Rows are points. Each copy is the shape, with its points in the same order, stretched, turned, moved and blurred by noise. Is it also mirrored, or only turned?

Shape (8 x 3):
[[ 10   4  17]
 [ 23   2  10]
 [-16  -4  15]
 [ 26 -14   6]
 [ 23 -30  -2]
 [-60  23 -35]
 [ 21  20   9]
 [  3 -18   8]]
Copy 1 (8 x 3):
[[ 43   0  10]
 [ 25  12  17]
 [ 33 -25   7]
 [ 17   9  34]
 [ 11  -3  52]
 [-37 -45 -59]
 [ 36  11  -4]
 [ 15 -10  27]]
Copy 1 is: mirrored
Copy 2 (8 x 3):
[[ -2   4 -22]
 [  3  -5 -23]
 [-19  11   0]
 [-16 -22 -13]
 [-23 -31 -11]
 [  9  26  52]
 [ 13   6 -28]
 [-21 -11   0]]
Copy 2 is: mirrored

Shape (7 x 4):
[[  4 -16   6  16]
 [ 32  50 -11  -2]
 [ -9 -20  36 -21]
 [ -9  -3  15  23]
 [-11   4  -2   4]
 [ 10   2   1 -11]
 [ -3 -10  26 -22]]
Copy 1 (7 x 4):
[[  0   5  13  31]
 [ 26  -9 -39 -12]
 [ -5 -11  33  -7]
 [ 21  18  14  25]
 [  9  16   4   5]
 [ -3  -7  -3   0]
 [ -4 -12  20 -10]]
Copy 1 is: only turned
Copy 2 (7 x 4):
[[-18  -4  -4 -10]
 [  1 -20  17  48]
 [ -3  60   8 -17]
 [-33  12 -14   3]
 [-11  12 -17   8]
 [  4   8   6   8]
 [  2  48   8  -9]]
Copy 2 is: only turned
Copy 3 (7 x 4):
[[  1  14 -23  -8]
 [ 26 -32   1  26]
 [-11  25  33 -34]
 [  9  29 -16   7]
 [ -6   8  -3   5]
 [  0 -10   4 -14]
 [ -7  12  32 -30]]
Copy 3 is: mirrored
Copy 4 (7 x 4):
[[  1  -6  10 -17]
 [-25  45  13  28]
 [ 55 -19   3   0]
 [  3 -17  22 -11]
 [ -9 -10   2   5]
 [  6  12  -3   7]
 [ 41  -8   2   5]]
Copy 4 is: mirrored

Shape (9 x 4):
[[ 29 -11  33  -3]
 [ -1 -14 -27  -9]
 [-15  -7  59 -19]
 [  7  -3 -43 -40]
 [ -6  -5 -44 -12]
 [-12 -45  15  20]
 [ -1 -20  34 -12]
 [ -6  26 -22  12]
 [ 44  -4  36  -8]]
Copy 1 (9 x 4):
[[ -1  29  57  12]
 [ 16   8 -11   1]
 [-54  13  53 -19]
 [  4  37 -31   2]
 [ 16   3 -33   5]
 [ 15 -13  39 -26]
 [-19  18  43 -13]
 [  2 -27 -18  26]
 [ -4  40  60  23]]
Copy 1 is: only turned
Copy 2 (9 x 4):
[[-45  25   5  13]
 [  2  -4 -25 -13]
 [-19  35  48   3]
 [ 15  20 -44  -7]
 [ 18  -9 -38 -10]
 [-33 -16  23 -27]
 [-25  24  24  -4]
 [ 13 -20 -29  29]
 [-51  35  -5  23]]
Copy 2 is: mirrored

Shape (11 x 6):
[[  8  25 -19   9   5  -4]
 [-18  21 -14 -17 -29 -13]
 [  0  16  27 -21 -14  27]
 [-20   7  31 -31  -7   1]
 [ 19 -19 -13 -19  20  -1]
 [ 12  24  19 -13 -15 -30]
 [ 25 -10  27  13  -7 -24]
 [-15 -25 -14 -22  24 -12]
 [ 36  11 -16   2  17   2]
 [-20 -27  13  -3   5 -27]
 [-15  -4  -4  13 -25  28]]
Copy 1 (11 x 6):
[[ 18  -8  22  28  12   0]
 [-13  12   4  25  -4  22]
 [-24  12  60   7  13   8]
 [-19  32  29  -6   1   0]
 [ 27  11   5 -24  14   5]
 [ -5   4  32   7 -26  -4]
 [ -7 -12  21 -19  -3 -26]
 [ 21  30 -26 -23  20  -3]
 [ 30 -12  36   8  12  -1]
 [ -6  21 -27 -25   9 -22]
 [-30  -5  15  13  38   7]]
Copy 1 is: only turned
Copy 2 (11 x 6):
[[-20  -5 -14 -12 -20 -10]
 [ -6 -25  19   2 -21 -25]
 [  0 -41   1 -10   7   6]
 [ -2 -37   4  12  19 -18]
 [ 15  -5 -34  12  -2 -21]
 [ -4 -13   5 -28   6 -30]
 [  9  15   0 -19  11 -16]
 [  7  -4 -19  41   3 -32]
 [ -6   0 -39 -25 -12  -9]
 [ 10   7   9  36  15 -29]
 [  0 -11  20  11 -24  22]]
Copy 2 is: only turned
Copy 3 (11 x 6):
[[ -1  -6 -18  25   9   5]
 [  4 -17  -8   2 -37  -8]
 [ 24   0 -15 -44   6   4]
 [ 22   3   9 -39  -9 -17]
 [ -6 -23  -6 -13  36 -20]
 [ 29 -17  18   1  -4   3]
 [  4 -13  36  -8  22  18]
 [-16 -11   6  -9  12 -38]
 [  4 -19 -19  12  42   5]
 [-15  -3  38 -12  -3 -19]
 [-20   2 -18 -22  -9  16]]
Copy 3 is: only turned

Shape (11 x 8):
[[-13  18  27  -9  19 -10   9  21]
 [-20 -32   1  -2 -10  -7  13  26]
 [-22 -10  35 -17 -17 -11  -8 -17]
 [ 10  20  11  23 -14 -12  22   0]
 [ 25  15 -12  -8  26  16  -1 -35]
 [ 19  24  -1 -25 -21  21 -32  16]
 [ 28  14  -3  21 -33 -13  20  14]
 [-11 -13 -11  19   0   5 -32 -15]
 [-16   5  24  20  10  16 -17   2]
 [-25  25 -21   7 -15  18  21   0]
 [  5 -18  -6 -24 -21  32 -24   4]]
Copy 1 (11 x 8):
[[-23  -6  18 -16  -8  -1  13  18]
 [-11   5 -43 -24  -8   9  -2  21]
 [  6  12  -9  -8   1  10  31   7]
 [-22  25   7   4 -27  26  -6 -15]
 [ 28   5  60  18  23   0 -16 -34]
 [ 15 -40  22  -2 -14 -36  21 -16]
 [-11  23  -6   2 -50  19 -16 -15]
 [ -3  -9  -8  34  20  -1   4 -18]
 [-32  -7  -6  16  19 -16  20  -9]
 [-28 -13  13 -23  13  39  -1 -30]
 [ 25 -24 -14  -9  13 -32  13 -13]]
Copy 1 is: mirrored
Copy 2 (11 x 8):
[[ -5  31  14 -11 -20 -23  -8   3]
 [ 38  24   7   1   7  20 -22 -32]
 [ 26   7 -41  -1 -25   0  -5   3]
 [ -5  37  15   7  11   6  35  12]
 [-31 -19 -19  -6  11  13  -6   7]
 [  4 -18 -26 -22  11   9  43 -30]
 [ -2  35  22  10  31  22  52 -20]
 [ 18 -30 -17  -9  -4  25  17  15]
 [  4  13 -11 -35 -25   6   6  26]
 [ 21   5   5   6  31 -20   5  13]
 [ 25 -16 -43 -26  15  35   4 -44]]
Copy 2 is: mirrored
Copy 3 (11 x 8):
[[  1  32 -17   9  32  -5  13  -3]
 [  4  -3  13  20 -14   8  25 -13]
 [ -6 -10 -11 -20   1  -6   2 -23]
 [-46  30   6  17  12  13  -6   5]
 [  2   3  11 -14  30   6 -23  40]
 [  2   1 -35  31   4 -14 -34   9]
 [-53  15   2  44   2  15 -10  -2]
 [-11 -10 -21 -11  -1  12   4  23]
 [-10  18 -26 -11   7 -13   8  23]
 [ -2  46  13   1 -18  28 -23  20]
 [ 17 -21 -10  12 -25 -19 -17  10]]
Copy 3 is: only turned
Copy 4 (11 x 8):
[[-10  -2  16  15  27  33 -12  17]
 [ -3 -28   8   3  31 -35 -12   6]
 [ -7 -19  -6 -24  -7   4 -55  45]
 [  5  -7 -17  -3  -6   4  14   3]
 [ 18  41   7  -2 -15   4  -6 -31]
 [-42  47  -6 -24  11   7 -15   3]
 [ 14   6 -28  -9   6 -13  31  -8]
 [-17   6  20 -31 -23 -24  -7  14]
 [-41  -6  19 -12 -15  23  -4  16]
 [-31  15   3  16 -22 -31   0   8]
 [-32  18   4 -33   3 -24 -27  -5]]
Copy 4 is: mirrored

Shape (12 x 9):
[[ -6   6   9  -9  -2   8  -9   6  14]
 [  0  -5 -17   4 -10   6  -1 -14  24]
 [  6   7  13  29  -2 -26 -12   7  -1]
 [ 13 -25   9   9   1  14 -12  10   4]
 [-16  -7  10  -5  -7 -37  -6  -2   7]
 [ 22   2  12   3   3  18 -11  -2  -4]
 [ 14 -12   5  -7   2  12 -12  -2  -2]
 [-12 -19 -12  -9  -2  16  13  11  -3]
 [ -5   7  15   5  37  -7   0   4   6]
 [-12   6   8   0  -6 -20  13   4   1]
 [-12   1  10  19  -9  16  50 -18   9]
 [-15 -10  -4  -3 -10  12 -13  -5  -1]]
Copy 1 (12 x 9):
[[  5   8 -15   1  -7 -12 -13  -3   7]
 [  0  -5 -33  11 -11   6   7  20  19]
 [-27   2  32 -10  -8 -13   6 -11  15]
 [ -2   4   2  -5  18 -19  -6  20   8]
 [  4  20   8 -15  -9  -3  -2 -12  41]
 [ -5 -17  10   3   8  -9 -14   2 -13]
 [  5  -4   3   0  13  -2 -15   9   2]
 [ 11  11 -33   8  18  -8   6   8  -1]
 [-12  23   7 -37  -5  -5 -11  -1   5]
 [ -3   6  -6  -4  -5  -5   2 -18  16]
 [  7 -34 -60  -2 -10 -14  34  -3   2]
 [ 23  11  -8  12  -2  -7   3   8   2]]
Copy 1 is: mirrored
Copy 2 (12 x 9):
[[ -2  -7   2   3 -18   5  -1   5  11]
 [ -6  11   8  21  25   5   0  15  -6]
 [ 23   6  -3 -34   1  11  19  10   3]
 [ 13 -16 -27  -2   5  -9  10   5  25]
 [ 29  -9  12 -16  -6  14  -1   8 -27]
 [ -4 -15 -18   2  -3   7  15  -9  30]
 [  0 -22 -20   6   0   7   7 -11  16]
 [ -6   1 -17   6   2 -21  -4  -4  -8]
 [-27 -25   7 -35  -7  12   0  16   4]
 [ 11   6  12 -16  -8  -4   8  -7 -19]
 [-12  17  26   1  21 -53  33  -3 -10]
 [  2  -6 -13  16  -3   0  10  10  -1]]
Copy 2 is: only turned
